Every row gives one point. The window is the flat piece filled in between its corners: a triangle in 3 columns, a solid with four corners in 4, and so on. A path goes straight from each point to the next, and from the last back to the first. List the points from which the path goes on through the window.

Window:
-4.6; -5.3; 0.8; 0.1
5.8; 4.6; -1.7; -0.7
-2.7; -1.9; 4.1; 0.0
0.2; 6.3; -0.6; -3.7
Path:
(1): 0.1; 3.2; -0.5; -8.1
(2): 2.2; 2.7; 0.0; -2.9
(3): 0.1; 2.8; -1.2; 0.9
(4): -2.5; 3.7; 0.0; 1.0
(5): 2.0; 3.8; -0.1; -7.4
(6): 2.3; 4.9; -2.2; -7.7
(7): 1.0; 6.3; -1.7; 1.1
(8): -4.5; 1.3; 0.8; 4.4
(9): 0.5; -2.1; -2.6; -5.6
(10): -0.1; -2.6; 3.6; -3.8
(11): -2.3; 1.2; 0.3; 0.1
(12): 0.6; 3.6; -1.8; 2.1
Through the window after points: 2, 4, 10

Window (6 x 6):
1.4; 2.1; -8.2; -0.9; -2.1; -4.0
4.0; -0.2; 6.6; -0.2; -0.7; 0.2
0.4; -2.7; 2.1; -0.6; 1.2; 1.2
1.1; -0.1; 4.4; 2.6; -2.2; 3.8
4.2; -3.5; -4.4; 0.7; -3.5; -0.4
-6.3; 3.5; 2.9; -10.5; -8.1; -6.6
Path:
(1): 1.6; 2.4; 1.0; -5.6; -3.7; 0.3
(2): 3.8; 1.7; 5.9; -2.2; -2.0; 2.4
(3): 2.0; -2.6; 3.8; 2.0; 0.0; -2.1
(4): 0.6; -2.1; 2.6; 1.5; -1.9; -0.7
(5): 0.6; 0.7; 0.3; -2.0; -0.2; 2.5
(6): 2.7; 1.6; 0.3; -3.3; -1.1; 2.8
(7): 0.9; -1.1; 0.6; 3.2; -2.9; -2.1
(8): -2.0; -2.2; 2.1; -0.3; -3.7; -3.5
(9): 0.2; 3.8; -1.2; -6.2; -2.2; 0.3
(10): 2.5; 0.5; -5.3; -5.6; -2.5; 3.2
(11): -1.4; -2.8; -0.1; 2.5; -4.5; -5.0
(12): -5.1; 1.1; 5.4; -3.3; -3.8; -4.6
Through the window after points: 2, 4, 6, 8

Window, 6 rows:
-0.1; 1.0; -2.1; 3.2; -6.0; -2.8
-6.1; -3.9; 0.5; -4.5; 1.4; 2.7
-1.0; -7.0; -1.6; 1.3; -3.1; -0.8
-1.1; -2.1; -2.5; -4.0; -1.3; 4.0
5.3; 5.5; -3.8; -0.3; -3.3; -7.4
-3.4; -2.8; -5.5; 7.0; 1.2; -1.1
Path:
(1): 0.2; 2.3; -5.6; 1.2; -4.2; -4.2
(2): -4.4; -5.5; -5.5; -0.1; -1.6; 0.7
(3): -2.1; -3.8; 1.3; 1.9; -1.6; 3.2
(4): 0.4; -2.0; -0.6; -0.3; -2.0; 1.5
(5): -2.1; -1.1; -3.8; -2.3; -2.6; 0.9
(6): -3.8; -4.1; -4.3; -5.2; -2.5; -3.1
(7): 0.3; 1.6; -0.6; 2.1; 2.9; 1.7
(8): 4.4; 2.0; -0.8; 1.5; -0.2; -4.5
Through the window after points: 4, 8

Window (8 x 8):
2.1; -8.9; 4.9; -2.3; 1.7; -3.1; 3.7; 3.1
-4.1; -0.3; 0.2; -1.8; -1.9; 2.6; -2.1; 6.4
-0.2; -2.4; -4.5; -5.0; 1.6; -7.3; -2.7; -3.3
-1.1; 3.0; 6.8; -0.9; -2.7; 1.8; 5.3; 1.4
-2.8; 0.1; 1.0; -0.6; 5.8; 0.1; -1.3; 3.7
-4.9; -0.4; -0.8; 2.8; 0.4; 1.3; 2.9; 4.5
3.5; -0.4; -2.0; 3.4; -4.4; 4.1; -4.6; 3.2
5.8; 2.0; -2.2; -0.8; -8.4; 12.9; 1.6; -0.3
Path:
(1): 2.5; 0.6; -3.5; -3.8; -0.8; -2.0; -1.6; 7.4
(2): -0.8; 1.4; -2.7; -1.3; -1.6; 0.4; -0.6; 7.2
(3): -4.5; -4.1; 3.7; 6.7; 0.8; 4.8; 2.2; -2.4
(4): -1.3; -3.7; -1.3; -3.9; -2.3; 3.1; -1.4; -2.9
(5): 1.2; 1.9; -2.6; -0.1; -0.1; -2.7; -0.4; 3.9
(6): 1.4; -1.3; -1.9; -2.5; 1.4; -0.6; 2.7; 3.8
(7): -1.4; -4.6; 2.7; -0.6; -1.2; -0.3; 0.1; 1.4
(8): -0.7; -7.1; 0.0; 0.5; 2.2; 6.6; -3.8; -3.9
(9): 2.1; -0.2; 1.2; -1.9; -2.6; 0.1; 0.8; 3.1
(10): 0.5; -2.4; -1.0; -1.9; 0.3; -1.0; 0.7; 5.4
(11): -3.6; -1.3; 3.0; 1.2; 0.2; -0.2; -0.5; 1.9
(12): -2.3; -2.8; 2.4; 0.8; 0.4; 3.2; -2.2; -5.4
Through the window after points: 2, 4, 6

Window (9 x 9):
-2.3; -0.9; -2.9; -1.8; -2.4; 1.6; 6.7; 6.0; 5.4
0.6; -4.8; -1.0; 2.8; 0.5; 1.3; -1.1; -1.9; -4.4
-0.6; 2.6; 2.4; -6.0; -4.1; 3.4; 4.1; 0.9; 2.0
0.9; 2.8; 0.2; 6.1; 2.2; 2.5; -5.6; -0.4; -4.0
-2.2; 0.1; -3.1; -5.8; -5.1; -2.3; 1.7; 5.3; 1.8
-0.2; -0.1; 2.1; -7.7; 1.4; 0.0; 2.1; 4.3; 5.3
1.1; -0.2; -2.3; 3.9; -0.6; -0.3; -3.3; -4.8; 1.6
4.4; 3.3; 0.9; -6.3; -1.6; -2.3; 7.2; 4.6; 2.9
-3.2; -2.3; 2.7; 8.6; -1.0; -2.5; -3.0; -2.2; -2.2
Path:
(1): -1.1; 2.5; -2.8; -6.4; -0.1; 0.1; 3.2; -0.4; -4.0
(2): -0.5; -0.7; -2.2; 0.9; 0.4; -0.3; -0.8; -1.7; -2.2
(3): 3.9; -5.6; 4.0; 0.9; -2.1; 2.8; 1.2; 1.9; 4.0
(4): 0.5; -5.3; -0.1; 0.1; -4.1; 0.4; -2.5; 5.4; 4.0
(5): -2.7; 4.4; 0.0; -2.9; 1.4; -2.4; 5.5; -4.2; -1.0
(6): -5.9; 1.8; 0.6; -0.7; 0.3; -4.2; 6.9; 3.1; 0.5
(7): 3.6; 0.5; 1.0; -5.0; -3.2; 3.4; -1.6; 3.0; 5.8
(8): 2.2; -0.1; 1.4; -2.9; -3.3; 0.1; 1.4; 4.2; 1.3
(9): -4.7; 3.6; -1.0; 1.4; 2.4; 0.2; 6.4; -0.7; 0.8
(10): -0.7; 2.7; -5.5; -3.3; 3.0; 2.7; 4.6; -1.9; -3.7
(11): 1.9; -0.1; 1.0; -1.0; -2.7; -0.4; -1.9; 3.6; 2.9
(12): 0.7; -1.0; 3.4; -0.5; -6.4; -1.0; -1.0; 6.0; 7.7
Through the window after points: 2

Window (11 x 11):
-0.6; -0.6; 1.2; -1.8; -7.8; 1.0; -4.7; 1.9; 8.2; -0.7; 7.4
3.1; 2.6; 0.6; 1.8; 4.8; -0.6; 0.7; 6.3; -4.8; 1.4; 0.6
-4.5; 1.2; -3.0; -0.9; -4.9; 0.0; -5.6; 1.1; 10.5; -0.9; 0.2
-2.3; -4.5; 4.1; -4.9; -3.4; -3.3; -3.6; -3.6; 4.2; 2.0; 2.0
0.5; -1.4; -0.7; -3.2; -4.9; -4.5; 2.8; -5.9; 6.0; 1.4; 4.4
0.2; 0.7; 5.3; 6.4; 0.4; -1.7; 4.8; 4.7; -4.2; 0.8; -1.4
3.4; 3.1; 3.0; -1.2; -5.5; -2.4; 0.2; -3.1; -2.3; 2.8; -2.0
8.9; 0.9; 3.4; 7.4; 1.9; -4.8; -0.6; 1.1; -1.9; 2.3; -3.8
4.9; -2.6; -0.3; 4.4; -0.1; -0.7; 1.6; 5.8; -6.1; -2.7; -3.4
2.5; -1.9; 2.4; 0.4; -2.4; 2.4; 0.5; -8.5; 2.0; 3.9; 0.8
0.6; 1.2; 1.9; 2.9; -1.2; -3.2; -2.0; -4.3; -2.1; -2.3; 2.4
Path:
(1): 2.6; -4.1; -4.5; 7.3; -0.3; 0.7; -0.8; 5.8; -7.5; 4.9; -0.9
(2): -1.9; 0.0; -0.7; 2.6; -3.2; -0.8; -3.3; 1.2; 3.0; 2.3; 2.9
(3): 3.2; 0.1; 3.5; -3.7; -3.4; 0.3; 0.4; 1.1; 4.8; -4.2; -0.7
(4): 3.3; 2.1; 5.2; -1.8; 2.0; 2.6; -1.1; 0.2; -1.5; -7.1; 1.7
(5): 2.1; -3.4; -0.6; 5.6; -5.3; -4.5; -1.4; -1.7; 1.8; 9.8; -1.7
(6): 1.1; -3.2; -0.4; -0.4; -2.9; -2.5; -2.5; -0.5; 0.0; 3.4; 1.7
(7): 2.4; 3.5; 3.9; -0.2; -4.7; 1.1; -0.5; -1.7; 7.4; -4.9; 1.3
(8): 3.5; 0.9; 6.7; 3.1; -1.4; 1.3; 0.5; 2.5; 3.4; -3.2; -3.0
(9): -0.2; -0.7; -3.5; 0.1; -2.4; -2.8; -1.1; 0.2; -0.8; 4.1; 2.1
(10): 2.4; 2.3; -0.5; 2.9; 1.4; -2.5; -1.3; 3.8; -3.4; 2.8; 1.1
(11): 3.4; 0.4; 3.3; 0.6; 2.9; 0.4; 1.9; 3.1; -1.7; -1.2; -0.4
(12): 4.1; 1.3; 5.2; 1.1; 0.8; -1.0; 1.1; -2.9; -0.2; -1.7; -3.8
(13): 0.0; -1.4; 0.0; 2.9; -2.6; -2.5; 0.9; 2.3; -0.2; 4.4; 3.9
(14): 0.7; -2.3; -4.2; 0.4; -1.2; -1.3; -3.0; -3.7; -4.7; 4.4; 2.1
(15): 1.2; 0.1; 5.4; -0.4; -3.9; 0.6; 0.3; -3.3; 6.8; 0.2; -0.6
(16): 3.4; 4.3; 5.5; -1.0; 2.5; -2.8; 1.4; 1.6; 0.5; -3.0; 0.1
Through the window after points: 2, 10, 12, 14, 16
